Rows are points. Each copy is the shape, with its points in the same order, stretched, turned, moved and blurred by noise. Is it also mirrored, or only turned?

Shape (6 x 3)
[[-15  23   1]
 [-10  34  33]
 [ 25 -29 -21]
 [ 11  34   9]
 [-15 -10  13]
 [ 21 -50  24]]
Copy 1 (6 x 3)
[[-20  20   4]
 [-21  33  30]
 [ 27 -27 -14]
 [  3  30  19]
 [-26 -11   8]
 [  7 -53  29]]
Copy 1 is: only turned
Copy 2 (6 x 3)
[[  3  14 -21]
 [ 20   2 -49]
 [ 24 -18  40]
 [ 32  19 -22]
 [  0 -22 -12]
 [ 28 -60  15]]
Copy 2 is: mirrored
Copy 3 (6 x 3)
[[ 11   3   5]
 [-16  17  25]
 [ -5  -9 -55]
 [ -1  31   0]
 [-16 -18   0]
 [-52 -29 -42]]
Copy 3 is: mirrored
Copy 4 (6 x 3)
[[  0  21  -5]
 [  9  28  24]
 [ 30 -39 -18]
 [ 27  26   4]
 [-12  -9   5]
 [ 16 -54  29]]
Copy 4 is: only turned

Shape (10 x 4)
[[ 31 -19  -6   1]
 [-52 -17  -8 -21]
 [ 60  23  10  15]
 [ 28   3  13  48]
 [-22  -3  12  11]
 [ 17  13 -14   9]
 [ -1  -3  -7  16]
 [ 19 -14 -19  -8]
 [ -2  22 -25 -31]
 [ -1  23 -31  -1]]
Copy 1 (10 x 4)
[[  7  28   5 -12]
 [-59 -32 -15 -12]
 [ 54  25 -11  21]
 [ 16  21   7  44]
 [-20 -19  -3  24]
 [  4  14 -21  16]
 [-11   8  -2  19]
 [ -6  19  -8 -14]
 [-10 -10 -47 -17]
 [-10   7 -43  11]]
Copy 1 is: mirrored
Copy 2 (10 x 4)
[[ 31 -19 -16  -2]
 [-51 -12 -27 -39]
 [ 56  20  19  21]
 [ 18 -13  20  35]
 [-28  -4   6  -7]
 [ 12  15  -9   9]
 [ -7  -6  -6   3]
 [ 19 -13 -30 -12]
 [  7  32 -33 -27]
 [  1  26 -33   1]]
Copy 2 is: only turned
Copy 3 (10 x 4)
[[ 12 -21 -33  -7]
 [-23 -30  32  31]
 [ 16  23 -45 -37]
 [-22   4 -48 -22]
 [-30  -8  -3   7]
 [  1  16 -39   7]
 [-17  -9 -29   6]
 [ 12 -22 -24   5]
 [ 19  13   0  31]
 [  3  18 -23  28]]
Copy 3 is: mirrored

Shape (13 x 8)
[[ -7  -4   6  -4  10  -6   0   4]
 [-17   5  10  -1   5  -1   0   2]
 [  2  -6   8  -1  -5   3   0  -2]
 [  4  12   1  -4   4  -5   8   1]
 [  3  10   8 -21  -3   1  -9  -2]
 [ -6  -1   8   3   2   2  -7  11]
 [  4   4   6   2   8  13   7  -5]
 [ -4   3   7  -2   0   1  -4   7]
 [ -3   8   6   9  -5   4   1  -5]
 [ -9   1   8   6   4   4  -4  24]
 [  4   0  -4   8   0   9 -57  -2]
 [-21   3 -10  -5   2   8   8  12]
 [ -3   0  -1   7  -3   1  -1   6]]
Copy 1 (13 x 8)
[[ -2  -4  -2  -3   3  -2   3   8]
 [-10  10  -1  -5  -1   1   2   6]
 [  4  -4   5   3 -10   8   3  -1]
 [ 12  11   5  -2   1  -2   9   6]
 [ 13   2   6 -21  -2   6  -5   2]
 [ -2   2  -5   0  -9   4  -3  13]
 [  7   7  -1   4   0  15  12   1]
 [  2   4   1  -4  -7   4  -2   8]
 [  2  12  -1   5 -12   7   5  -3]
 [ -4   5  -5   1 -10   3  -3  25]
 [ 12  -6 -33  -6 -11  14 -40  -4]
 [ -6  15  13   9  10   4  -8  15]
 [  2   6   3   9 -10   3  -4   6]]
Copy 1 is: mirrored
Copy 2 (13 x 8)
[[ -6 -11   2  -6  15  -2   1   2]
 [-17  -1   7  -5  12   3   0  -2]
 [  4  -7   7  -3   1   3  -2  -5]
 [  2   6   0  -9  11   1   9   5]
 [  4   3   2 -22   9   6 -13  -1]
 [ -7  -5   5   2   4   3  -7   7]
 [  4   0   5   2   9  18   6  -3]
 [ -4  -2   4  -4   5   3  -4   5]
 [ -3   8   6   3   1   5   3  -7]
 [-15  -7   6   5   3   5  -4  17]
 [  2   6 -19  16   5   3 -53  -5]
 [-23  -7  -9  -8   1  11  11   5]
 [ -5  -2  -2   3   0   0   2   2]]
Copy 2 is: only turned
Copy 3 (13 x 8)
[[ -7  -5   1  -7   7  -4  -4   7]
 [-19   4   3  -5   4  -2  -4   8]
 [ -2  -5   8  -1  -7   2  -4  -1]
 [  2  10   0  -5   3  -8   6   2]
 [  2  10   8 -21  -6   0 -12   2]
 [ -7  -1   2   3  -1  -1 -11  13]
 [ -2   8   6   3   5  11   5  -1]
 [ -6   2   3  -2  -3  -2  -8   9]
 [ -9   9   4   7  -5  -1  -2  -3]
 [ -9   0   0   8   0  -3  -8  26]
 [  6   5 -10   6  -3   8 -60  -1]
 [-16   5 -16  -6  -4   6   7  15]
 [ -5   1  -4   6  -6  -3  -4   5]]
Copy 3 is: only turned

Shape (17 x 11)
[[ 18   6   1   9 -21 -17 -26  -5 -19 -17 -11]
 [ 60   2  -6  -8 -17 -12 -26  13  15 -12  12]
 [ 20   7 -35   8 -29  16  -8  15  -7 -14  -3]
 [ 30   8  -9  -7   0  -2 -41  27   7  -9 -24]
 [-26 -13 -11 -42 -14 -12  11   2  -9  16  -3]
 [-21 -11 -15 -17  -7 -22  16  39  -6  -7  -7]
 [-54 -13   9   9   6   3   1  -1  22  30  19]
 [-12 -33  37 -17  10  15  -5  -1   5   0  16]
 [-12 -17 -17 -16 -26 -18  20  -2  24   2 -17]
 [ 26  15 -19  -5  -8 -10 -46 -13  -1 -19  15]
 [-34 -44 -25  -2   0  -9 -13   2   3  29  -7]
 [-18 -18  -6 -19 -13  -7  35   5   4  12 -35]
 [ 42  23 -10 -12  -9   3 -24  11  -6  15   3]
 [ -9  -2 -19 -10  -7   0  11  -4  -2  18 -28]
 [-28 -49   3   7  -3  -1  -1   4 -11  34  17]
 [ 56  22 -12   9  15 -22 -15  -1  -4 -13   6]
 [ 37   2 -27  -8  15   9 -23  -3  -2 -25   6]]
Copy 1 (17 x 11)
[[  5  18  -9  24 -22  -4 -28   0 -28  -7  -7]
 [ 50   5   9  25 -15 -27 -30   8   4  -3  10]
 [ 33  13 -36  37 -25  17 -20  11   3  -7   7]
 [ 28  22  -9   6   6  -5 -45  16   9 -10 -15]
 [-23  -5 -30 -15 -29   4   6  25   5  21   2]
 [-11   5 -40  13  -8 -10   5  52  -5  -2  -2]
 [-56  -4  -3  25  10  30   5  25  20  11  32]
 [-23 -31  19 -10  -1  23 -10  23  -2 -12  24]
 [ -9 -15 -25  15 -23  -8  21  13  21   5 -17]
 [ 19  26 -11  10 -14 -16 -38 -17  -5 -13  24]
 [-36 -23 -45  12  10  20 -15  16   8  25   3]
 [-14 -14 -27   2 -15  15  34  27   5  11 -30]
 [ 36  27   3  10 -16   3 -28  12   7  19   8]
 [ -6   5 -30   9 -11  26  11  14   8  16 -18]
 [-38 -33 -22  23   1  31  -9  26 -11  30  26]
 [ 49  30   5  21  10 -17  -8  -4 -17  -1  16]
 [ 44  13 -19   2   7   4 -22  -6  -5 -18  22]]
Copy 1 is: only turned
Copy 2 (17 x 11)
[[  5   8   8  19 -17 -30 -15   5 -19 -18  -9]
 [ 38  15  -3  22 -19 -31   0  31  31 -25  -3]
 [  4  23 -28  23 -39  -2  16   6 -13 -22  -7]
 [ 10  23 -11  15   5  -3 -25  31  13 -37 -11]
 [-23  -7 -14 -49  -7   2  11  -3   1   5  -2]
 [-39  -2 -19 -20   3 -10  26  23  -4 -19  -5]
 [-51  -4  -4  -7  12  24  -6 -13  13  38  32]
 [  0 -23  25 -13  16  22   1   9   5   3  34]
 [-34 -14 -15 -12 -15  -2  16 -16  29 -11 -12]
 [ 25  25 -14  10 -22 -34 -25   3   2 -28  27]
 [-33 -30 -41 -10   1  14 -20  -3   0  10   6]
 [-32 -20 -10 -24   7  15  28 -10   8  -4 -30]
 [ 32  36 -16   6 -14  -9 -16  23   9   0 -14]
 [-17   8 -21 -12  -4  10   3 -16  -1   3 -26]
 [-22 -43 -15  -2   3  17  -2   2 -11  33  18]
 [ 41  30 -12  32  14 -43  -3   7  -1 -16   1]
 [ 37  23 -23  15   6  -7  -1   4   0 -34  19]]
Copy 2 is: only turned

Shape (18 x 12)
[[-17  -9 -41  27  -1 -17  20   9  12  33   4  24]
 [  5 -19  -9 -32   3 -16   3  32  27   6  15 -34]
 [-11  -7 -12  -2  21  14 -20  14  -2 -22  -7 -38]
 [ -7   6   2 -16  21  33 -22 -28  29 -15   6  18]
 [  9  33  14   7  21 -29  -7 -11   5  -9  24  22]
 [  9 -36  -2  35  37  -3 -20  -2  23 -22   8  24]
 [ 30   6  12  -7  24   7 -18  22   8  20 -12  14]
 [  1   1  -9 -23  25   5  -3 -30   4 -22  15 -11]
 [ -3   5 -32  -1  18 -30 -12  -8  13 -19   4  18]
 [  1  20  -4   7  32   7 -18 -10  -6  30 -11 -11]
 [-15  13   7 -25   5 -49 -13  16  -3  18  22 -16]
 [ -4 -22  10   9 -13 -12  -2  13 -20  21  24  -3]
 [ 15 -10 -10  20 -12  37 -50  -7 -15  34 -25   5]
 [ 20   4  12  11 -25 -46  -1  -4  23   9  19  -2]
 [ -3  -9   9  56   2 -22  -8  -5  30 -55   0  15]
 [ 24 -21  39 -22   4  31   4 -12   0  12 -43   6]
 [ 20  -4  11 -54  17  18  11   9  -3 -26  29 -22]
 [ 27 -19  39  33  23 -32 -11  10 -11  -4  14 -11]]
Copy 1 (18 x 12)
[[-13 -24 -26  18 -17  -3  44 -10  17   5   2  32]
 [ 26   4  10   3  24   8  18 -15  42  15  44   1]
 [  9   2  -7   7  29  15 -14  18  22  -3   9 -19]
 [-24 -17  11 -15  10  52 -36 -15  17  16 -16  -5]
 [ -7  15 -17  -5  30  -1 -15 -40  -3  34   2  35]
 [-37 -24   0  12  34   4  -7   7  43  10 -13  36]
 [ 24 -16   8 -16   5   1 -23  -2  21  18 -24  39]
 [ -6  -5  -7  -4  40  43   1 -12   0  18  17 -13]
 [-12  -7 -34 -14  27  10   7 -26  15  -1  10  27]
 [ 15 -18 -19   3   4  -1 -15  -3   6  33 -20   2]
 [  9  23 -25 -17  19 -26  10 -25  16  40  38   8]
 [-13   1  14   5   6 -24  12  12   7  21  30  11]
 [ -7 -48   6   4 -24  -8 -40  20  -2   3 -26  14]
 [ -3   2   6  20  22 -24   8 -48  14  15  28  40]
 [-38  11  -6  24  35  -1  -9 -28  25 -23 -15  34]
 [ 25 -28  48 -18  11  13  -6   0  -3   8 -37   0]
 [ 19  20  33 -11  42  54  -8   9   5  26  43 -13]
 [-14   5  14  24  60 -31  -6  -3  13  35  -1  35]]
Copy 1 is: only turned
Copy 2 (18 x 12)
[[ 14 -27 -37  18 -22 -20  38  15  31  -1   7   3]
 [ 19  -6  -5   1  40 -41  34  18  -8 -28  14 -29]
 [ 10  27  -9  29  44   4  20   3 -24 -13   4  10]
 [ 26   1   5 -21  25  20  10 -29   2 -27  21  34]
 [ 22   3  34  -7 -18 -28  10 -11  -1  12  17  18]
 [ 53 -32  10  37  10   4   5  -8  -6 -17  16  30]
 [ 47   2   4 -14  14 -18 -15   5   4   6  -7 -15]
 [ 20  10  10  -2  30  -7  40 -22 -16 -23  -1  33]
 [ 10  -2   3  23  -4 -37  17 -13   5 -25   7  36]
 [ 31  26 -16   4  13  -5  19 -28   1  13   1  -3]
 [ -8  -2   5  -6  13 -54  29  -5 -17  17  16 -17]
 [ 10 -24 -12  -7  -3 -10  24  13 -28  15   3 -16]
 [ 29  11 -51  -9  -9  23 -14 -23 -17  -5  -5  -5]
 [ 17 -17  16  -3 -35 -38  18  -5  -9 -16  12 -28]
 [ 16 -17  41  50 -24  12   3   0  -3 -26  21  20]
 [ 30 -15   1 -19  30  22 -14 -20  -1 -14 -44 -23]
 [ 22   9  18 -28  53 -16  29  16 -29 -19 -13  10]
 [ 44 -18  29  26  -3 -15   8   0 -36  21  -7 -21]]
Copy 2 is: only turned

Shape (17 x 12)
[[  1  11  -4  18 -16   7  10   2 -17  12 -13   0]
 [-11   8   5 -14   2   2   2 -23   7  -8  -8   2]
 [ -1   9   2   2  -1 -10  -8   6  13 -19 -14  -3]
 [ 25 -17  20 -13   9  -1  12   8  12  -3  -6   1]
 [ -6   1  -5   1   5   2   9   0 -14  -8  12   0]
 [  6   7 -10  -6   2  -9 -24   9   9   1 -11 -24]
 [-11   3  -3  -2   5  -8  11   9   4  11   0  -8]
 [  2   6   7  -8  -2   1   7  -7   0  -5  32   1]
 [-12  -3  -7  -8  -4  -9  12  -3  -4  -8   9  -1]
 [ -8   2  -8   1   7   7  13  -9  10  -9  -1   1]
 [-10   7 -11  -2   7  -6   8 -33   9   9  -9   2]
 [ -5   8 -13 -10   4 -12  12  -6  -9  10 -10 -18]
 [ 26 -32   1  -2 -50  14 -21 -16   7   6  -4  -7]
 [-10   6 -13 -14  -8  -8   4   7   1   7  -2   1]
 [  0 -23   5  -7   7 -12 -13   4  -5   3  10   0]
 [  3   4 -14 -11   5  -5  -5   4  -1   0  -1   2]
 [ -9   6   2   3   8  15 -17   5  -5  -1 -14 -14]]
Copy 1 (17 x 12)
[[-10   4  12   0  -6   2  28   1  -2  17  -8   1]
 [-11  -2   3  -7  10  -6  -4 -23   9   0  -8  -9]
 [  0  -6   3   6  11 -19   7  -5  15  -9  -8  12]
 [ 32  14   7 -11  16  12   7   4  15 -23   0 -15]
 [-20   0   1  -2  18  12   8   0  -4  -2  -6  -4]
 [ 11 -23 -12   1  -4 -21  -2  10  -2  -6 -16   5]
 [-13   3   1 -14  10  -8   4  14   2   1   0 -10]
 [-12 -14  14 -13  19  17   2  -8 -10  -8  18  -7]
 [-24  10  -3  -9  12   1   3  -3  -3 -11   3  -4]
 [-16   2  -7  -6  17   7   8  -9  17   7  -3  -4]
 [-13   3 -17 -10  10  -6  -2 -18   4  22   1 -19]
 [-11   4 -12 -19  11 -13   8   4 -10   0 -14 -16]
 [ 21  -1   1  13 -60  19  14 -20  -4 -18  21   1]
 [-14   7  -1 -18   0  -7  -4   4  -5  -4  -3   8]
 [  4   5   0   9   2   4 -13  12  -8 -16   1 -15]
 [ -1   0 -10  -7  10   2  -6   1  -6  -1  -9   7]
 [ -4 -18   7  13  -4  -4   5   6  12   6 -29  -4]]
Copy 1 is: mirrored
Copy 2 (17 x 12)
[[ 12 -17  13  -1 -12  15  13  -1 -21  13 -12  -5]
 [  1 -19  -6 -10 -14   0   5 -12  17  -4  -6  -1]
 [  8   1  -2  10   1 -14  13   8   9 -11 -16  -6]
 [ 29 -10  10   4  18  -2   4  10  10 -12  17  17]
 [ -3  -8 -14   2   3  11  -1   1 -13  -4  10  -1]
 [  7  -1   3  -9   3 -25  -4  16   2   1 -10 -22]
 [ -2  -8  -4   2   6  -4  10   6   0  16   2   0]
 [ -5   2 -11  -3  -8   4  -6   5  -7 -12  21  13]
 [ -1 -16 -16   5  -4  -5   3   0 -10   2   6   7]
 [ -5 -13 -13   0  -1   7   8   3  13  -2  -2  -6]
 [  7 -20 -10  -7 -18   6  -1 -11  21  16  -9  -9]
 [ 10 -22  -8  -4  -5  -8   8  -3  -6  21   1 -15]
 [  9 -38  19  -6 -36   0 -28  29 -17 -18  -5  14]
 [  0 -13 -10 -10  -3  -9   9  10  -6  12  -6   3]
 [  0  -7  -3   4  13  -8 -27   2  -8  -7   8  13]
 [  6  -5 -14 -12   3  -2  -4  12  -3   1  -4  -5]
 [ -9 -11   7 -10   9   1  -2   1   0 -12 -14 -22]]
Copy 2 is: only turned
Copy 3 (17 x 12)
[[ 10   2   8  21 -13   7  13   2 -15  -2 -12  16]
 [-11  -7  16 -15   8  -4  -3  -3  18   2   1   7]
 [ -3   2   0   2  15  -9  15  12   9  -2 -11   4]
 [ 25 -27  -6  10  10  -3 -11   7  17  -1   7 -15]
 [ -6   2  -2  -6 -11  -5   1   9   0 -15   7   5]
 [  8  27 -11   4  14   5   3   3   1   7 -17  -9]
 [  8   6   9   2  -9  -4  14   3   5   2   5 -11]
 [ -7  -1  -5  -7   1   4  -1   1   9 -13  29   8]
 [ -6  -4   0 -16  -9  -3  12   0   0 -12   7  -5]
 [ -4   0   6  -3  -7 -12   6  -2  21 -11  -1   5]
 [ -5   5  19  -5  -3 -16  -2 -16  11   9   5   4]
 [ 12  13  16 -14  -6   3   5  -5  -3  -4   1 -12]
 [ 14 -16 -30  24   7  30  -9 -35  -9  17 -10   8]
 [  9  12  -2 -11  -8   0  17   5  -1   8   4   2]
 [ -1  -8 -15   2   0  -6 -15   2  -4   6   9 -21]
 [  9  13  -9 -10  -3  -5  -2   7   0   3  -1   3]
 [ -7  13   2  16  -4   4  -7  14   4   0 -21  -1]]
Copy 3 is: mirrored
Copy 4 (17 x 12)
[[  8  12  -8   4  -5   7   1 -14 -20  12 -17  10]
 [  4  -5  18 -14  11   9   4  11  16  -7   8   0]
 [  1   5   4  13   6  -1  -6   1  10 -25  -1   0]
 [-16  -1   6   8  18 -24  24  10   4  -9  27  15]
 [ -2 -13  -3  -6   0   9  -2   8 -15   2   3   1]
 [ -2  14 -12   0   9 -16 -25  -3  13 -12   6  -8]
 [ -5   0  10   2  -1  -9  -9  11  -6   9   0  -3]
 [ -8 -14  13 -12  -4   4  -7   5 -14   2  31  12]
 [ -2 -12   4 -12  -4  -1   0  15  -8  -9   0  -2]
 [  9 -10   7   4  -2   6   5  16   6   3   7  -4]
 [ 20 -12  18 -14  12  -5   0   9  10   5   2  -4]
 [  5   8  -1 -16  11  -9  -5  10  -7   3  -4 -15]
 [  0   4 -25 -24 -24 -29  19 -25  14 -19  13  27]
 [  2   5   2 -10  -2  -4 -14  17  -4  -2  -5   6]
 [-21 -21  -3  -6   7 -19  -2   3   2  -7   7  10]
 [  4  -2  -7  -6  10  -6 -14  12   0  -4   4   7]
 [-12   5  -8   7   2  10 -11  -5  14   9  -2  -4]]
Copy 4 is: mirrored
